Every row gives one point. The points of each table are mixes of a few directions, plus a little noise. Count the directions of each table, and those that both share. Where both have some left over, give the other angles between the two spaces (their principal angles), to ten degrees, smallest first.
In the rows, zero is written as 128.

First, 6 rows:
[[ 50 100  82]
 [153 144 132]
 [141 117 156]
 [174 135 166]
 [ 69 112  88]
 [182 159 144]]
Second, 6 rows:
[[147 112 113]
 [142 117 118]
 [ 75 171 167]
 [204  65  72]
 [104 148 145]
 [ 96 155 152]]
Directions: first 2, second 1, shared 0; angles 80

First, 7 rows:
[[107  56 133 177  62 179 134  91]
 [107 142 162 101 124  90 101 158]
 [197 150  44 155 188 176 183  87]
 [161 159  93 123 171 131 148 124]
 [141 122 110 141 132 147 141 112]
 [ 85 149 191  81 115  64  81 179]
 [ 98 119 163 117 102 107 105 145]]
Second, 8 rows:
[[122 153 144 147 113 136 132  92]
 [143  75 155 113 129 124  80 124]
 [107  46 154  78  94  95  91 194]
 [156  96  95  94 127 121 155 163]
 [ 82 131 149 106 115  95 106  79]
 [ 84 190 149 200 127 153 131 176]
 [153 207 103 172 115 164 198  83]
 [177 126  74 114 203 134 131 113]]
Directions: first 2, second 5, shared 1; angles 50

First (11 x 11):
[[152  54 110 174  75 148  97 135 137 158 101]
 [114 172 138 100 161 116 146 122 122 109 144]
 [133 113 124 139 117 133 121 131 130 135 122]
 [138 103 122 142 111 135 118 131 131 140 119]
 [137 101 119 145 110 136 116 132 132 140 119]
 [128 128 128 130 126 128 128 129 128 130 127]
 [110 182 140  93 168 112 151 121 119 105 148]
 [142  84 117 155  97 142 109 133 134 147 113]
 [152  54 110 175  76 149  96 135 138 159 101]
 [ 88 249 157  53 215  95 179 115 112  78 170]
 [115 170 137 103 159 116 146 123 122 111 144]]
Second (11 x 11):
[[124 116 110 129 134 122 130 119 153 111 114]
 [179 131 111 168 129 131 179  69 152 133 179]
 [202 146 126 183 128 134 199  55 128 151 211]
 [116 113 105 123 124 131 112 133 169 114 108]
 [108 118 123 116 150 102 131 126 120  98  92]
 [124 127 129 125 128 128 124 132 127 127 123]
 [106 117 121 113 139 114 118 138 131 107  95]
 [111 124 133 116 140 113 124 136 113 114 104]
 [125 117 110 130 133 122 131 118 153 112 116]
 [109 166 201 100  99 156  83 203  33 191 149]
 [103 132 140 106 103 153  78 179 129 150 118]]
Directions: first 1, second 3, shared 0; angles 60

First:
[[112 128 117 146 107  88 119 115 128 138 115  85 128 115  70 134 119 119]
 [134 114 149 110 161 146 127 139 133 115 156 160 134 120 171 124 133  99]
 [121 124 121 149 115 138 131 125 142 137 123 118 134 125 123 131 122 157]
 [135 145 112 132 103 123 125 124 121 126 111 118 124 141 111 134 131 144]
 [134 142 119 120 146 134 140 128  96 134 144 157 117 146 135 108 116 133]
 [104 114 121 158 119 100 117 118 142 137 144  96 141 100  81 132 107 114]
 [152 127 150  89 150 148 124 144 127 102 133 163 126 136 183 132 153  97]
 [134 137 119 133 110 141 132 127 131 130 110 125 126 140 131 132 133 158]
 [135 114 166  87 170 150 149 141 127 132 108 151 111 134 187 118 153 126]
 [121 134 106 156 100 112 116 119 132 128 136 107 138 122  87 135 113 133]]
Second:
[[134 138 128 117 114 119 131 127 122 129  94 113 116 139 120 133 143 136]
 [123 120 128 138 140 136 126 129 133 127 158 141 138 118 135 124 115 121]
 [124 121 128 136 139 135 126 129 133 127 153 139 137 120 134 124 117 122]
 [123 120 128 137 140 136 126 129 133 127 156 141 138 119 135 124 116 121]
 [122 119 128 139 142 137 125 129 134 126 161 143 140 117 136 123 114 120]
 [130 132 128 124 123 124 129 128 126 129 115 122 124 132 125 130 133 131]
 [148 162 128  87  77  94 138 123 106 133   7  73  86 168 100 145 180 157]
 [119 113 128 145 150 142 124 130 137 126 179 151 146 111 140 121 106 116]]
Directions: first 5, second 1, shared 1

First (8 x 32):
[[126 110  98 161 128 124  82  93 122 108 134 118 168 159  91 129 103 123
  118 105  95 112 109 142 106 154 110 153  79 140  91 157]
 [129 110  96 167 128 123  79  92 119 107 136 117 172 161  87 128 102 125
  115 104  94 112 108 144 104 157 110 154  75 141  88 158]
 [127 118 111 150 128 125 102 107 123 114 133 122 152 147 104 127 113 125
  122 116 108 119 118 137 115 145 117 143  96 134 105 144]
 [128 112  99 162 129 123  81  95 122 108 134 118 168 159  91 128 105 125
  116 105  95 113 111 142 108 156 111 151  78 142  90 155]
 [127 158 180  68 129 136 207 186 144 163 116 147  59  76 193 127 168 135
  146 167 185 155 158 103 164  80 160  86 216 107 196  81]
 [128 110  97 165 129 123  80  92 121 108 134 117 168 160  89 129 103 123
  117 107  94 112 111 143 106 157 110 152  75 140  90 158]
 [127 166 190  56 127 138 227 201 145 170 115 151  42  63 208 129 178 136
  151 176 201 161 163  98 172  68 166  74 236 100 208  69]
 [128 141 153  98 127 131 167 155 135 145 123 137  94 103 160 129 146 132
  138 146 156 142 141 116 145 106 143 106 169 117 158 106]]
Second, 10 rows:
[[139 129 141  73 151 120 170 159 145 159 125 159  84  73 161 112 153 143
  144 149 169 116 115  96 160  95 151  88 155 124 152 128]
 [128 132 134 115 130 128 142 139 132 136 125 134 114 117 139 126 136 131
  133 135 139 133 131 121 137 119 134 117 142 124 139 122]
 [115 156 158 152  98 146 140 138 118 117 119  95 127 161 139 153 129 109
  124 132 124 170 175 151 114 133 124 145 169 113 151  81]
 [149  93  88  96 171 103 116 119 143 145 139 173 126  82 114  91 125 152
  132 122 137  71  63  96 145 124 132 102  75 147  96 187]
 [125 134 137 124 119 132 139 136 127 131 127 125 120 125 136 133 132 127
  128 132 134 137 138 128 131 123 132 127 143 125 138 117]
 [131 105  94 150 137 120  86  96 122 115 137 129 162 144  93 120 108 128
  119 107 102 103 101 134 116 151 114 142  75 143  90 165]
 [118 150 154 138 104 142 143 140 123 124 121 108 122 146 144 146 133 116
  128 134 130 162 164 140 122 126 131 136 166 118 151  93]
 [116 143 136 168  99 142 112 115 112 107 125  92 151 173 117 154 117 109
  117 120 103 159 162 157 102 145 115 158 136 123 128 103]
 [136 152 174  47 141 130 218 192 147 176 115 163  47  51 202 117 173 145
  152 172 199 139 142  88 177  69 165  69 214 108 194  92]
 [127  88  58 216 124 117  14  43 107  79 142  96 229 207  34 131  70 118
   99  71  43  95  91 167  75 197  86 192   7 159  36 190]]
Directions: first 1, second 2, shared 1
